Each row is a point. Each table stands for the endless flat space through its points: a line for two points, a plane for three, and so on. The two share one point or none. Which?
In the rows, zero is written as 128.

First, 2 rows:
[[144 164 118]
 [164 140 146]]
Second, 2 rows:
[[141 158 151]
 [147 154 147]]
They share: [159 146 139]

First, 3 rows:
[[190  72 134 137]
 [142 104 158 126]
 [177  81 140 133]]
Second (2 x 4):
[[167 113 154 128]
 [143  77 150 132]]
They share: [155  95 152 130]

First (2 x 8):
[[114 108 173  98 136 179 125 100]
 [102  96 143  92  88 149  89 118]]
Second (3 x 8):
[[ 82  92 195 108  89 185 149  95]
 [114  82 166  77 100 158 105 123]
 [141 108 116  74 136 137  56 130]]
They share: [108 102 158  95 112 164 107 109]

First, 2 rows:
[[171 144  93 146  89  76 121 117 135]
 [178 147  86 144  82  67 119 111 129]]
Second, 2 rows:
[[156 137 101 155 116  97 120 126 143]
 [156 138 104 151 112  94 121 126 146]]
They share: no point

First:
[[ 70 152 130 128 151 182 119 146 106 113 124]
 [102 132 122 112 155 150 131 118 110 137 136]
 [ 85 148 127 118 146 175 123 126 105 126 124]]
Second:
[[ 88 149 147 122 176 127 120 115 114 148 125]
 [ 68 104 152  87 176 117 140 105 114 138 110]
 [ 71 104 146  89 169 126 142 109 112 135 113]]
They share: no point

First:
[[113 118 122  84 145 134 163 124 130 123 149  93 167 116]
 [111 124 114 108 157 154 129 126 134 139 149  99 139 110]
 [115 145 121 123 169 150 122 107 117 134 170  84 132 128]]
Second:
[[140 107 109 122 173 162 112 153 121 155 150  93 109  94]
 [122 115 109 118 165 162 118 139 139 153 146 101 127  96]]
They share: no point

First:
[[104 109 126 168  89 128 176 101 126 171 112 183 198 165 151 105 126 184]
 [122 124 111 152 125 128 140 101  92 154 144 151 168 159 153 130 138 156]
 [ 86 157 162 135 137  86 149 101 111 111 115 159 144 150 163  87 156 142]]
Second, 3 rows:
[[117 159 150 158 114  89 167  76 118 119  99 148 166 148 180 139 138 163]
 [121 162 138 141 132  81 168  83 117 113 111 149 179 168 182 134 162 172]
 [105 132 132 137 132 113 128 109 103 146 144 172 163 169 147 100 138 154]]
They share: no point

First:
[[149 167 162 131 126 108 113 167 140  75 115 142 122  76 130 174 123 186
  114 126]
 [158 128 159 164  87 126 173 155  98 120 181 106 188 142 124 123 138 117
  105 171]
 [174 152 147 161  91 103 148 147 110  90 155 132 167 121 115 134 148 151
  109 171]]
Second:
[[191 152 188 139 118 142 165 149 130 112 191  65 160 136  95 175 122 137
  104 163]
 [170 138 170 138 107 129 161 149 127 112 169  89 166 118 107 168 124 147
  110 166]
 [125 158 150 163 142 104 141 179  82  92 149 129 146  98 137 123 114 107
  110 121]]
They share: no point

First, 4 rows:
[[168  99 123 148  86  75 139 176 146  98 115 206 175  98  77 122  90 160
  142 157  98 156 182 106]
 [168 104 130 139  74  61 130 178 138 111 108 199 179 115  80 115  90 145
  135 146  78 138 192  95]
 [171 100 121 154 117 110 151 150 158  77 134 185 152  62  82 120  87 165
  125 167 153 153 152 118]
 [153 102 143 136  93 108 115 140 132  99 142 151 162  88 106 110 105 135
  115 153 121 117 144  98]]
Second, 3 rows:
[[166 103 168 125  81  90 158 146 110  94 125 129 133 110 125 126 108 122
  143 147 131 132 151 108]
 [166 103 164 133  97  96 140 156 116  86 125 141 145 112 117 130 112 122
  135 157 131 114 141 100]
 [168 105 174 129  93  97 155 155 108  81 123 126 134 119 129 137 117 113
  146 158 138 117 138 106]]
They share: no point

First, 3 rows:
[[116 173  88 168 155 104 175 132  84 159 125 128 121 108 124 141 138 140
   78 136 106  95 133 140]
 [135 129 108 149 175 143 150 119 100 137  99  99  96  96 134 168 138 152
  123 158  91 132 128 124]
 [131 138 103 153 168 134 155 121  97 144 105 105 103  99 132 159 136 151
  114 152  97 125 130 129]]
Second, 2 rows:
[[142 123 110 159 161 136 156 123  96 145 108  94 107  97 134 141 131 151
  116 151 113 132 130 142]
 [110 151  82 123 157 140 132  95 116 165  88 118 103 105 134 177 119 183
  144 147  85 140 142 106]]
They share: [134 130 103 150 160 137 150 116 101 150 103 100 106  99 134 150 128 159
 123 150 106 134 133 133]

First:
[[108 112 108 170 113 154 116 157 140 124 101  67 112 138 150 116 152 101
  127 169 172  94 106 141]
 [140 112  80 142  85 126 108 137 120 140 133 103 136 102 138 116 144 129
  127 133 140  98 122 173]
 [128 128  85 177  94 155 110 162 123 134 115  74 126 125 131 132 138  96
  131 170 166  77 102 163]]
Second (3 x 24):
[[143 118  94 126 108 115 124 154 104 163 124 139 133 113 143  69 108 115
  137  81 151 124 123 140]
 [121 106 104 131  92 123 110 149 123 139 113 103 119 117 152 108 144 115
  129 123 148 114 119 159]
 [109  74  92 153  76 131  98 127 149  99 111  55 115 117 134 150 192 131
  121 175 122 102 111 161]]
They share: no point

First (4 x 24):
[[167  57 139 130 147 114  95  80 120 144 125 138 112 122 124 135 110 126
  152  91 163 167 155  99]
 [187  81 135 135 161 180 155  65 105  81  75 127 129 128 104 189 132 165
  150 126 139 119 194  98]
 [162  89 155 137 144  91  91 113 153 144 152 149  91  89 119 111  96 106
  136  67 138 164 131  82]
 [162 153 167 149 160 135 155 149 189  72 148 161  95  53  87 135 112 138
  112  83  82 116 143  70]]
Second, 4 rows:
[[158  92 130 125 153 121 130 112 159 107 135 129 114 106 104 139 133 163
  151  87 121 134 158  82]
 [161  86 157 137 174 136 124 106 135  89 126 153 120  82 104 151 127 136
  136  96 136 152 170  97]
 [150  88  92 113 119 137 138 107 150  96 114 152  90 125  85 126 125 170
  136  69 137 119 134  64]
 [167  98 173 149 178 146 132 105 138  94 131 156 128  81 109 158 119 133
  131 116 130 153 174 109]]
They share: [162  97 146 137 158 140 135 107 147  99 129 149 117  98 103 147 122 149
 136 102 128 140 161  94]

First, 4 rows:
[[150 134 142 139 120 146 130 100 160  89 131 132 205 147  92 171  61 106
  159 194 141 186 132  77]
 [136 125 149 133 142 153 143  89 137 111 142 117 180 151  93 150  79 121
  139 180 137 168 114 103]
 [123 128 151 121 156 137 142 106 118 122  86  84 199 150  98 171  67  94
  159 155 165 183  99  98]
 [151 140 149 151 124 153 158 104 164 102 166 138 165 130 108 141  91 148
  121 195 137 153 129 106]]
Second (2 x 24):
[[131 126 157 129 161 160 172  92 121 135 143  98 156 139 113 137 101 132
  125 158 155 158 100 123]
 [115 124 157 131 163 144 154  96 115 133 131  94 158 149  95 133  93 140
  115 164 139 142  92 133]]
They share: [123 125 157 130 162 152 163  94 118 134 137  96 157 144 104 135  97 136
 120 161 147 150  96 128]

First (5 x 24):
[[ 94 101 181 101 179  90 147 153 119 157 151  83 117 139 136 128  71 154
  150 164 102 137  73 140]
 [134 106 149  96 153  79 130 127 156 120 138 127 171  99  87 109 116 137
  136 186 112  91 113  91]
 [130  86 161  96 127  83 104 161 142 140 164 147 181 113 105 105 114 115
  150 188 128  79 127 113]
 [117  86 132 136 136 137  94 145 152 182 179 143 167  91  90 131 100 103
  122 155 125  76 125 146]
 [111  65 172 121 119  98  82 170 152 173 189 157 204 126 114 124 128 107
  147 196 153  66 158 164]]
Second:
[[127  78 138 111 142  96  90 158 118 162 161 142 153 115 109 116  95 127
  111 155 123  88 106 135]
 [130  81 145 108 135  93  83 152 121 161 158 146 148 123 101 118  90 132
  104 149 130  95 114 137]
 [119  84 140 118 154 105 105 156 124 164 160 129 154 111 112 117  95 122
  126 163 116  89  98 132]]
They share: no point

First, 3 rows:
[[134 185 155 166 150 194 186  90 128 161 101 143 123 173 101 138 150 149
  150 145 103 151 107  94]
 [ 92 139 105 162 140 152 142  98 118 145 123 135 163 153 139 126  78 107
  100 129  75 147 173 140]
 [125 177 148 165 146 185 178  93 126 159 102 142 132 167 105 136 141 144
  144 140 100 148 116  99]]
Second (5 x 24):
[[ 95 167 118 148 152 160 160  94 134 146 128 146 124 166 107 171 142 139
  124 102  87 108 149  81]
 [ 95 169 134 191 110 182 181 126 133 163  97 137 203 116  98  95 126 111
  173 152  78 166 105 106]
 [110 147 159 165 119 146 153  79 122 144  84 142 149 159 124 152 126 171
  147 114 120 125 146 119]
 [ 98 187 107 173 149 178 141 113 138 148 124 154 133 161  82 120 148 133
  137 124  96 151 118  79]
 [111 139 162 133 138 136 143  92  89 167  63 137 139 160 116 141 128 167
  107 108 128 118 135 112]]
They share: [101 160 138 162 131 161 160 104 121 157  96 141 157 147 106 132 132 140
 139 123  99 135 128 101]

First:
[[109 111 114 160 157 127 144 168 130 125 127 141 101 146 135 111  82 102
   98  84 102  72 149  68]
 [102 120 108 155 151 125 140 161 138 130 132 136 110 144 143 110  86 106
   89  88 109  79 153  77]
 [118 148 130 103 141 145 120 151  94 148 118 134 112 126 149 148 106 102
  105  84 103 105 141 119]
 [136 146 115 139 104 153 114 170 132 155 147 145  87 119 148 127 138  90
   87 124 104 126 145 120]
 [116 114 115 132 151 126 151 150 107 135 117 128 112 151 150 132  93 114
  112  82 112  93 135  97]]
Second:
[[120 133 104 149 146 159 149 156 108 141 124 142 124 131 123 132 128 116
  111 119 123  96 140  83]
 [144 103 122 149 122 117 131 186 150 141 136 136  76 167 177 120  86  92
   75  83 111 102 128 113]]
They share: no point

First:
[[142 142 169 109  96 168 135 140 149 175 115 101  75 167 132 108  92 142
  121  96 147 115 151 113]
 [182  97 154 114 136 153 165 145 164 145 120 101 120 152 107 103 102 157
  106 131 112  95 161  68]]
Second (4 x 24):
[[157  91 145  92 142 180 177 145 166 191  70  96  72 166 121  91  79 132
  104  94  98  87 137  82]
 [132 108 164  85  81 165 136  99 209 159 122  54  92 139 149 101 114 137
  101 101 156  81 148  93]
 [186 138 184 133  91 171 160 143 143 147  84 102 118 179 129 137  78 177
  139 103 144 109 164  93]
 [166 118 157 119 121 162 150 157 139 164  94 114  84 181 118 109  88 156
  125 106 125 111 152  91]]
They share: no point

First, 4 rows:
[[ 73 160 140 146  86  97 115  92 157 161  58  63  98  94  74 130 131 132
   97 114 161 148 155 164]
 [130 139 191 128  90 122  87 134 149 121 135 106 134 116 132 105 145 164
  107  81 155 145 166 149]
 [102 141 170 133  90 105 101 121 148 137  94  84 124 103  99 109 132 154
  105  98 160 143 165 166]
 [101 197 149 165  73 134  93  75 181 164 118  87  75 124 130 163 172 116
   86  88 144 165 130 102]]
Second (6 x 24):
[[ 98 198 152 122  98 122  74  55 186  84 116  79  96 103 122  97 125 162
   75  82 148 169 193 124]
 [143 124 111  89  86 147  91 102 177 141 128  95  85 141 104 127 163 154
  123 101 202 136 126 145]
 [131 161 199 176  93 137 132 101 148 149 136 131 113  85 162 156 191 128
  101 103 126 175 168 120]
 [103 199 172  59  91 124  85 161 139 127 113 102 131 101 129 122 129 141
   59  53 153 118 183 111]
 [126 161 165 158  94 136 105  66 177 121 133 106  94  98 140 131 165 150
  105 103 145 175 168 127]
 [129 176 213 153  92 137 115 120 157 139 148 133 119  55 174 159 157 148
   95  81 110 154 186  97]]
They share: [124 163 161 128  92 136 103  98 163 131 127 108 104 106 134 133 161 144
  97  93 155 157 164 125]

First:
[[116 126 130 116  96 128 119 138  83  99  92 154 150 113  98 143 140 161
  108 155 100 151 146 131]
 [131  91 175 116  91  83 129 143 118 104 122 119 135 153 133 108 110 161
   83 160 105 141 141 166]]
Second (4 x 24):
[[158 129 123 123  98  63 114 153 132 117  78 154 152  96 111 162 104 160
   73 153 117 122 158 192]
 [102 108 186 133  95 102 141 149  79  83 135 111 120 159 117 101 131 146
  107 162  93 140 138 150]
 [144 132 169  90 121 126 135 135 103  99 102 144 162 148 125 108 133 147
   64 140 122 168 142 141]
 [122  82 189 116  79 140 144 132  96  74 134 121 130 170 140  69 115 168
   80 166 112 155 122 111]]
They share: no point

First (4 x 24):
[[ 95 161 103 204 138 128 113 142 158 173 116 131 147  77 123  87 163 147
  132 152 125  89  90 139]
 [115 183 132 181 116 147  89  99 170 201  97 120 102  45 101  52 153 144
  115 145 140 116  79 131]
 [105 164 107 171 133 149 112 116 163 172 119 131 139  87 133  85 155 137
  140 145 143 104  92 134]
 [113 161 102 129 133 174 119  92 167 161 130 136 143 114 156  94 146 122
  158 138 165 117  98 129]]
Second:
[[107 171 110 174 118 164  94 132 162 188  97 126 146  62 168  90 134 151
  133 148 123 119 132 132]
 [ 93 156  97 187 110 163 117 114 147 163 105 104 145  81 136  67 168 120
  145 141 141 120 112 162]
 [102 163 120 159 135 161  95 141 170 178 112 133 149  75 168 117 119 176
  129 142 133 116 119 119]
 [130 182 101 164 133 152 106 105 161 191 114 145 140  78 160  78 159 121
  153 149 127  97 121 123]]
They share: [105 159 106 163 137 154 117 114 159 163 126 128 145  96 142  94 156 138
 148 138 147 105 100 135]

First:
[[162 164  94  91 127 135 129 131 141 150 131 145 124 105 153 140 123  92
  121 159 132 161  93  95]
 [139 134  95 103 121 107 102 108 149 127 143 152  98 126 117 117  95 110
  108 187 144 149  83  88]
 [127 137 130 133  80 128 106 122 130 128 173 163  85 133 144 105 103 142
   69 166 187 132  97 103]]
Second:
[[154 121 126 118 125 158 106 108 115 151 161 160 123  99 116 145 132 127
   81 151 153 136  78  87]
 [145 140 105 119 109 135 141 130 173 107 158 133 127 145 203 105 149  91
   93 169 151 129  68  58]
 [149 108 119 107 119 158  93 129 120 122 187 152 146 117 149 155 135 122
   72 173 161 114  48  62]
 [178 154 122 113  80 138  99 115 127 167 163 175 125  91 132 138 128 107
  112 175 195 149  89  67]
 [166 179 104  96  97 127 116 131 128 168 136 163 108  95 138 137 106 104
  124 163 163 169 112 107]]
They share: [153 158 105 103 113 135 124 130 137 145 143 150 114 112 153 131 119 106
 106 159 148 153  95  98]

First (5 x 24):
[[135 102 168 138 113 100  95  93  79  77  45 109 179 125 163 137 125  81
  124 157 170 194 141 114]
 [ 98  56 124 156  56 125 131  82 129 142 165 119  88 163 115  62  73  96
   89  86  83 158 145  94]
 [ 84 131 136 236  82 108 148  90 101  88 129 103 136  92  95 101  92 149
   96  68 130 146 128  92]
 [141 124 176 145 120 131 150 183  81 108 144 220 123 203 102 125 146  85
  164  66 144 173 238 109]
 [166 105 200 135 133 135 115 124 103  97  54 126 184 120 150 157 157  63
  136 141 158 173 155 135]]
Second:
[[151 100 127 158  83 152 135  93  98 129 101 134 115 117 124 121 104 107
   93  92 118 149 150 111]
 [160  89 118 154  95 166 114 100 102 145  93 145  97 120 134 123 100 125
  111  98 132 159 149 123]
 [129  75 163 175 107 134 103 133 104 121 100 137 130 153 154 119 130 112
  155 103 160 193 143 152]
 [139 117 156 124  61 114 144 106  81 120 106 100 139 138 102 120  97  92
  149 133 144 180 164 110]
 [101 118 195 184  99 108 139 125 116  55 121 126 177 125 128  95 142  67
   85  96  98 167 174  91]]
They share: no point
